Each row is a point. Two turns around zero, p and q, are shown by what they do to some points. Write where each new point lands after one turn and then the other. Backwards means that the second turn is done in reverse. Each puzzle has new turns, and all numbers are rounded.
In the rows, 128 means zero.

Turn p:
[155 117] => [128  99]
[170 107] => [124  81]
[100 136] => [125 157]
[100 130] => [119 155]
[114 150] => [143 149]
Turn q:
[97 95] => [120  83]
[135 149] => [122 149]
[152 139] => [142 150]
Where do these land?
q, then p: [ 97 147] => [114 161]
p, then q: [120 155] => [137 155]
p, then q: [140 112] => [129 108]
p, then q backwards: [130 143] => [142 123]
q, then p: [152  83] => [122  77]

Turn p:
[ 91 127 101 133] => [115 147  99 155]
[125 165 162  92] => [113 159 177 114]
[144 115 135 154] => [128  96 121 119]
[105 113 120 115] => [127 151 107 126]
[176 120 123 146] => [157  86 137 125]
Turn q:
[118 150 106  94] => [124 162 106 105]
[103  93 157 128] => [143  89 102 143]
[172 113 143 107] => [166 149 140 157]
[138 137 106 149] => [103 136 149 130]
[109 148 129 162] => [105 104 145 104]
Where do these land?
q, then p backwards: [133 116 172 126] => [168 119 108 132]
p, then q: [148  96  84 142] => [105 151 152 172]
q, then p: [108 135 106 152] => [110 156 108 124]
p, then q: [130 122 137  92] => [150 149 137 108]
q, then p: [121 172 141 128] => [145 158 150 107]

Turn p:
[101 151 119 138  86 114] => [128 139 135 167  87 137]
[157  88 167 135 156 121] => [151 117 143  75 146  99]
[113 135 134 116 126 113] => [115 136 146 137 123 122]
[117 160  93 147 123 145] => [133 126 110 165 131 164]
[161 154 106 115 133 131] => [120 109 100 152 151 116]
[114 103 105 160 169 122] => [136  97 150 105 143 171]
[125 152 142 120 131 153] => [132 158 118 140 146 127]
[101 120 161 116 143 153] => [126 172 141 104 141 134]
[164  89 124 104  85 100] => [110  99 108 107  84  83]
Turn q:
[152 151 119 171 162 142] => [120 120 183 126 118 161]
[141  96 115  99 164 132] => [ 98 114 133 110 171 113]
[126 152 126 114 122 100] => [163 129 117 122 139 137]
[130 106 106 158  97 156] => [102 145 136 176 112 121]
[144 122 145 130 112 157] => [104 111 115 142 108 135]
[117 138 143 137  85  90] => [177 130 110 147 106 112]
[133 109 154 137 138 131] => [116 108 135 118 113 110]
[ 81 150 117  77 144 115] => [145 166  94  82 157 133]
Where do these land?
q, then p backwards: [125  97 162 127 130 101] => [168 112 144 125 117 104]
p, then q: [127 129 142 130 128 175] => [129 133 131 126 151 171]
q, then p: [152 122  91 126 142 137] => [145 144 149 113 155 147]
p, then q: [154 126 163 139 141  99] => [150  85 132 117 139 106]
q, then p: [145 126 115  89 123  99] => [122  92 126 110 161 138]
p, then q backwards: [ 95 141 125 149  85 108] => [127 145 136 179  99 140]
p, then q: [ 98 155  99 137 147 177] => [ 85 152 152 121 118 175]

Turn p:
[106 133 125 115 136 146 105 166 131] => [139 100 161 144 139 109 120 121 143]
[146 109 118  93 118 129 154  93 101] => [ 89 139 113 111  91 121 148 156 131]
[143 134 103 167 159 131 160 160 145] => [145  84 116 134 123 164 105 115  91]
[101 156 158  96 149 120 156 101 129] => [115 117 101 107 169 107 148 166 131]
[ 93 159  93 147 128 157 146 119 100] => [119 111 106 190 132 134 119 160 129]
[130  97 161 165 149 110 108 129 110] => [131 149 109 110 133 112  81  92 130]
[138 114 121 105 106  98  86 136 135] => [154 149 149 117 105 109 153 105 149]
[166 152 165 125 114 127 126  96 132] => [130 175 135  98 142 137 131 157 109]
[126 107 142  98  99 105 134 162 142] => [119 122 152 113 126 103 166  94 116]
[132 118  93 169 122 159 104 117 155] => [138 135 139 157 119 184 109 114 151]
Turn q:
[119 126 124 106 120  70 116 132 149] => [140  84 135 122 132 111 144 171 123]
[107 140 101 149 146 139 155 137 102] => [110 143 106 136  84 114 131 109 123]
[130 104 169 168 120 142 129  77 132] => [120 157 171 100 148 117 123 106 175]
[132  95 104 112 128 132 142 145  99] => [158 117 120 143  92 148 129 112 131]
[114 134 126 162 101 135 111 132 151] => [108 133 159 148 139 103 108 130 121]
[168 136 107  40 142 149 190 145 127] => [171 156  59 147 113 195 149 168 126]
[140 151 125  99 115 126 115 116 118] => [120 113 111 117 137 153 108 147 128]
[141 141 142 167 130 121 113 144 125] => [124 137 145 109 135 105 115 114  98]
[108 138 175 116 116 122 105 134 138] => [102 113 158 117 157 145 148 137 116]
[121 115 107 161 162 144 104 117 140] => [126 127 116 141 144  88 123  87 139]
Where do these land?
p, then q: [145 106 137 113 100  94 114  80 126] => [100 142  99 139 120 136 121 186 123]
p, then q backwards: [142 168  89 192 115 153 148  89 148] => [152 139 120  58  98 177 149 162 131]
q, then p: [133 138 119 128 107 129 120 134 105] => [123 144 146 140 124 117 121 124 146]
q, then p: [115 105 122 133 154 138 119 145 110] => [107 151 102 126 117 147 134 136 131]
p, then q: [ 61 113  93 113 142 135 109 163 143] => [168 144 163 132 148  78 146 124 171]
q, then p: [140 116 103 123 145  73 117 151 140] => [124 131 122 105  74 114 130 100 104]
p, then q: [146 132 152  94 131 152 119 118 127] => [120 118 134 129 140 148 163 141 101]
p, then q backwards: [120 117 122 105 143 113 155 146 115] => [107 138 114 131 148  98 113 133 118]
p, then q: [139 172 166 160 123 144 139  97 129] => [107 127  84 123 127 131 129  92  82]
p, then q backwards: [138 112 178 118 121 148 140 156 138] => [123 146 168 162 119 125  93 131 125]

Turn p:
[126 127  95 139 118 143  45 134 125 152 132 143] => [ 90 168 142 150 135  97 117 119 184 105 154 125]
[107 115 142 131 161 133 100 110 133 128 125 131] => [116 134 152 106 129 140 130 101 155 126 114 123]
[131 164 146 133 115 124 156 123 115 146 140 110] => [133 127 110 124 161 135 123 143  90 118 124 110]
[132 112 137  84 117 118 139  97 122 117 123 136] => [121 129 156 119 113 143 145 121  93 145 147 145]
[ 99 122  47 138 131 120 168 130 124 116 133 131] => [112 114  86 123  60 145  97 158 132 123 143 118]
[141 108 117 140 138 119 110 138 102 125 135 137] => [125 137 128 135 124 120  98 117 142 127 127 156]
[149 122 144 101 161 123 159 132 145 114 121  95] => [144  98 117 104 118 112 146 100  98 151 108 127]
[103 136 149 136 105 135  53 134 116 115 113 124] => [122 137 183 165 151 121 119 107 161 100 139 107]
[127 108 129 126 145 178 122 133 124 123 135 124] => [132 146 119 137 125 135 127 101 150 165 122 114]
[137 111 156 141 115 105 163 142 152 156 121 117] => [153  91 114 105 159 125 143 153 126 138 135 144]
[147 137 130 144 106 111 138 113 143 113 139 135] => [112 114 126 145 134 133 141 153 114 122 113 146]
[119 142 141 107 136 131 145 146 136 124 142 143] => [153 137 113 126 122 142 150 117 117 116 128 127]
[146 160 131 144 118 125 166 131 126 136 102 140] => [151 134 121 123 132 117 128 175 103 128 109 121]
Turn q:
[133 116 112 139 140 163 141 141 151 108 143 148] => [ 94 114 111 136 128 134 161 126 146 128 148 113]
[102 121 133 225 130 115 125 131 134 137 117  59] => [133  90 173 180 206  86 110 140 108 114 125 114]
[115 148 114 127 143 124 114 156 119 120 131 136] => [124 133 134 129 130 150 139 108 115 130 110 103]
[122 136 173 111 148 115 123  97 117 166  94 144] => [183 133 164 104 110 145 116 154 148 126 128 143]
[121 130 135 113 143 151 134 149 139 124 142 104] => [108 131 139 120 142 135 149 106 128 109 135 144]
[133 144 110 113 131 113 120  91 156 114 136 140] => [139 125 109 139  93 123 107 106 145 113 143 116]
[120 110 109 124 143 110 134 139 139 101 109 131] => [128 119  99 139 140 144 128 126 144 110 104 119]
[140 107 171 148 119 119 120 133 141 125 139 130] => [128 101 127 117 145 140 113 151 111 127 158 139]
[137 136 122 110 130 166 119 133  87 109 136 126] => [ 91 149 141 121  99 128 150 137 110 123 110 131]
[110 129 117 115  89 113 135 103 100 141 143 140] => [122 150 127 127 110 115  90 126 133 168 116 138]
[136 125 156 116  77 141 127 152 114 150  94 135] => [135 129 128  65 140 107 132 152 115 154 114 137]
[144 121 104 113 133 119 116 100 132 161 142 125] => [154 129 122 151  99 115 131 111 128 143 134 153]
[149 142 109 114 137 115 156 139 135 108 137 144] => [125 159  91 133 126 141 137 121 133 119 139 111]
Where do these land?
p, then q: [117 156 123 115 146 121 151 132 117 113 132 147] => [110 147 120 112 114 104 130 141 113 121 110 116]
p, then q: [141 147 103 138 121 143 154 147 143 100 146 115] => [125 123 113 154 150  94 134 136 123 147 100 115]
p, then q: [ 86 119 119 156 142 126 142  98 136 104 105  95] => [117  87 137 100 143 108 133 128 132 119 104 176]
p, then q backwards: [149 106 144 117 138 143 148 118  95 130 135 122] => [120 126 130 118 103 101 123 146 114 155 151 130]
p, then q: [133  98 127 116 156 135 120 137 103 155 102 138] => [160 133 124 107  95 134 116 105 115 130 151 137]
p, then q backwards: [117 107 159 108 111 116 160  89 164 112 101 145] => [131 112 160 134 154 165  95 154 107 162 122 154]
q, then p: [134 116 111 153  94 101 128 134 134 148 104 133] => [119 124 119  99 126  83 107 126 135 125 137 149]
q, then p: [108 160 114 114 152 149  97 133 109  94 114 122] => [141  99 172 145 129 142 125 135 106 148 125  92]
p, then q backwards: [133 147 121 152 143 137 111 140 153 133 137 140] => [126 123 103 119 135 138 153 126 130 110 100 122]
p, then q: [148 121 127 131  94 122 145 102 133 145 170 155] => [104 145 144 136 132 155 160 118 147 161 124  98]
p, then q: [143 104 148 120  99 142 100 130 102 150 139 143] => [141 130 157 145 115 156 134 120 125 134 170 108]
p, then q: [139 153 133 122 111 144  99 124  96 153 119 102] => [143 134 163 156 130 148 108 114 101 104 126 127]
q, then p: [ 97 144 115 150 123 143 152 145 134 135 166  99] => [110 125 133  86 147 163 125 117 132 106  99 115]
q, then p: [129 148 162 120 145  96 111 147 157  99 140 135] => [101 145 131 160 116 136 121  84 122 160 121 117]
p, then q backwards: [149  95 114 108 146 101 101 144 144 150 109 130] => [132 127 136 106 101 165 134 103 157 155 127 108]
